Each point is reached from the start by the listed moves, each made once or not at all, plus a little noise. Say if it took an odd or an even number of moves. Then give how often each move was made.
In the rows, 128 means zero.

Moves:
(1): [181 149 130  91  92 110]
(2): [138 178  95 163 167  68]
(3): [125 162 184 139 119 129]
Start: [143 162 100 142 149 158]
Points:
[150 249 124 188 177 101] -> even (0, 1, 1)
[140 197 157 150 143 158] -> odd (0, 0, 1)

Moves:
(1): [157 119 129 125 153 124 114  94 130 109 129]
(2): [145 156 129 122 142 138 131 131 152 123 137]
(3): [114 132 168 145 114 116 132 124 133 122 156]
(4): [118 135  95 173 132 121 148 119 110 118 153]
(5): [113 121 142 140 155 143 119 119 144 143 131]
(6): [124 124 131 140 105 150 121 130 119 110 121]
(7): [143 121 146 144 146 139 161 150 111 130 120]
(8): [149 120 112 165 137  96 100 163 146 129 119]
(9): [146 114 129 136 107 120 151 126 166 150 144]
(10): [147 140 135 144 114 142 117 128  99 162 120]
(11): [137 111 119 116 143 144 112 149 113 127 159]
Start: [124 155 133 126 136 109 126 128 119 149 151]
Points:
[174 111 193 222 156 104 127 138 172 145 174] -> odd (1, 0, 1, 0, 1, 1, 1, 1, 1, 0, 0)
[155 178 160 216 136 164 153 164  58 146 223] -> odd (0, 1, 1, 1, 0, 1, 1, 0, 0, 1, 1)
[171 169 110 249 132 124 118 150 158 190 179] -> odd (0, 1, 0, 1, 1, 1, 0, 1, 1, 1, 0)
